Each wall is flat, endless, passes through zero and stands at right angles to its row. A trip goes straight from one point to another. List the walls that it crosses, first one first.

Walls:
(1): [-67  62 -26]
(2): [-20 -12  32]
(3): [ -1 -58 -24]
(4): [17 -1 11]
(5): [ 29 -26  -8]
(6): [34 68 32]
Trips:
[69 61 -4] to [ 0 29 29] -> 5, 1, 2
[-35 -24  23] to [-21 -41 -15] -> 1, 5

Walls:
(1): [ 50  13 -46 -39 -12  -2  48  18  -8   3  22 -52]
(2): [  9 -20  20 -34  13  53  28  28 -17 -16  35 -50]
(3): [-34  19  47  30  54 -22 -17 -39  20 -53 -78  32]
(4): [  1 -16  69 -30  11  49  -8 -19 -33 -13  80  43]
Trips:
[ -9  40  -8 -31 -11   5  22  32   3  11  29   3] to [ 14 -51 -67  26  16  -7  -4  28 -11  -6  -8   7] -> 4, 2
[  9 -89  36 -55 -64  -1 -26   6 -20 -61 -38  29] to [-28 -23 -19 -48 -50  13  -9  46 -20   2 -25 -29] -> 3, 1, 4
[ 50 -49  28  -7  -5 -12  46  16 -14 -35   7 -10] to [ -6   5   3  52   7 -59 -20 -67  48  47 -15   3] -> 3, 4, 2, 1
[ -4 -21  -8   6  23   8  40 -21  14 -18  -2 -42] to [ 60  13  -4 -52  47  66 -13 -33 -10 -10  -3 -26] -> 4, 3
[  4  10 -21 -25  29 -10  -6 -57  38  -6  16 -30] to [-28  23  -3  -3 -62  -3 -25 -12 -26  57  24 -30] -> 3
[ 18  22 -49 -32 -64 -25 -12  11 -12 -19  24 -23] to [ -5   3  33  14  21 -48  -2 -38 -13   5 -62  57] -> 2, 3, 1

Walls:
(1): [ 29  23  17  85 -25   1   3   5   7 -31 -95  33  40  36  25 -14  45  -9
  31  -2  -1  17  22  -8 -76 -37  -3 -57 -13  58  -7  16 -49  -6  49 -60
  59  32  -8  25  15  36  91  -3 -23 -14 -18 -24]
(2): [ 22   7  14  32   4  17  15   5  -4   7   1  10   9  -9 -15  26  10 -11
   8  46  -6  43  -1  24  21 -30  32 -48   1  19 -58 -39  26  -4 -58 -28
  -4  17 -42 -24  40   6  30  -5 -12   4  23 -26]
(3): [-27 -28  16  24  10   7  15  -4 -44 -65 -15  35  54   5  23   6  -7  24
  26 -19  -4 -33   5 -39   5   2 -44  21  21  40  59 -15  17   1 -15 -22
  43   3   3  -3 -33  -2  -4 -24 -41  16  16  22]
(4): [ 26  42 -51   4  31  36 -24 -16 -13   5 -26 -26 -37 -22  21 -41 -10  17
 -27   3  35  13 -22 -10  -1 -35 -25   1  19 -50  19  31   5  51  19   6
  16  -7 -38 -23   3 -13  62 -37 -16 -39  31   8]
(5): [-54 -25   8 -52  22 -50  35  -1  11  45  33  38 -26 -53  -3 -23 -40 -42
  46 -22  83  46  18  14  52 -14  25   3   8  -4 -21 -13  -6 -23  -4 -13
  22 -14  23  17 -76  40 -14  -6   4   0  35  41]
(6): [-20 -11   9 -32  -6   1 -18  -5 -17 -31  23   0  68 -14  29  -4  65   1
 -66  -4  -9  -9  54 -30 -17 -77 -29   2  37  15   1  34 -42  45 -59 -25
  25   4   3  56  12 -27  -6 -43   9 -13 -56   9]
(7): [  5 -57  32 -11 -24   6  22  32  12 -30  15 -12 -10  12  18  24 -16  24
  13 -38   3   7 -21  37 -24  14  -8 -40   5 -13 -13  46  17 -18  20 -19
 -40   7 -35 -44  -9   7 -50  23  34  -7  -3  -2]
(8): [-42  -4  -9  35 -19 -31  25 -13  14 -39 -33  -3  16  -5  59   0  33 -30
  -5 -16   4  37  58 -21  32  45  -7 -38  17 -29  -1  24  50 -16  31   5
  16 -40   9  -4  14  -9  -8  16 -43  15  21   5]
(9): [  3 -12 -19 -48 -32 -13 -31  20   8 -22 -29   0   3 -26 -40 -12 -34  18
  29 -11  29 -16 -40 -18 -26  10 -38 -36  19 -16   4 -11  35  -9 -39 -16
  19  22  18  -9 -37 -32  22 -17  13  62 -28  32]
Trips:
[  6  16 -21  20  16  49 -47  17  25 -40 -21  33  31 -38  35 -10  41  55
  27 -35  -7   9   1  17 -26   5  48  26  43   4  11  25  -4 -29 -10 -66
 -46   9 -62 -19  18 -46 -37  -9   4 -38  13 -35] to [-23  10 -18  -1   1  45  37  18  43  39   4  15   2  13   1  17  29   4
  -8   0   1   2 -22  38 -42   5  15 -18 -64   1 -16  12 -24  24  24  29
  -6  36 -46  15  25  39  32  38 -22   2 -18  30] -> 8, 3, 6
[ 19  19 -13 -44 -55 -52  24  45   6   7 -51  57 -14   3  60  46  20 -40
  -4 -22 -30 -40 -17 -20  24 -20  29 -34  56  -3   6 -44  -6 -22 -25 -40
 -47 -14   7 -48   8   0  46 -38  13 -35 -85  -3] to [-20  17  54  37   0   1  84  14  -5  16 -18  24  21 -71 -51  -3  22  24
  27 -17  68  -4  54  21  -5  31  20 -21   9 -25 -15  -7  -4  20 -13 -61
  59  -3  -3   5  13 -30  35 -33  19 -38  11  32] -> 5, 3, 7, 4
[ 33 -50  30 -23 -23  42  38  24 -18   9  21 -15  25 -19  18 -26  25  52
   5 -40 -23 -67  -8 -22 -45  14  -5  -5 -11  46  52  27  53  20 -38  -9
 -19  24 -14 -18   3 -37 -20  11   8  59 -16  84] to [ 40 -10 -43 -44  -1  12 -22  20  37  34  25 -20  19   3  15 -15   1   3
 -39  41  33  29   7  67  21 -19 -31  21  10 -15 -34  46 -35  25  -8   7
 -21 -31   0 -15 -11 -31 -29  60  51  12  16 -34] -> 3, 4, 9, 5
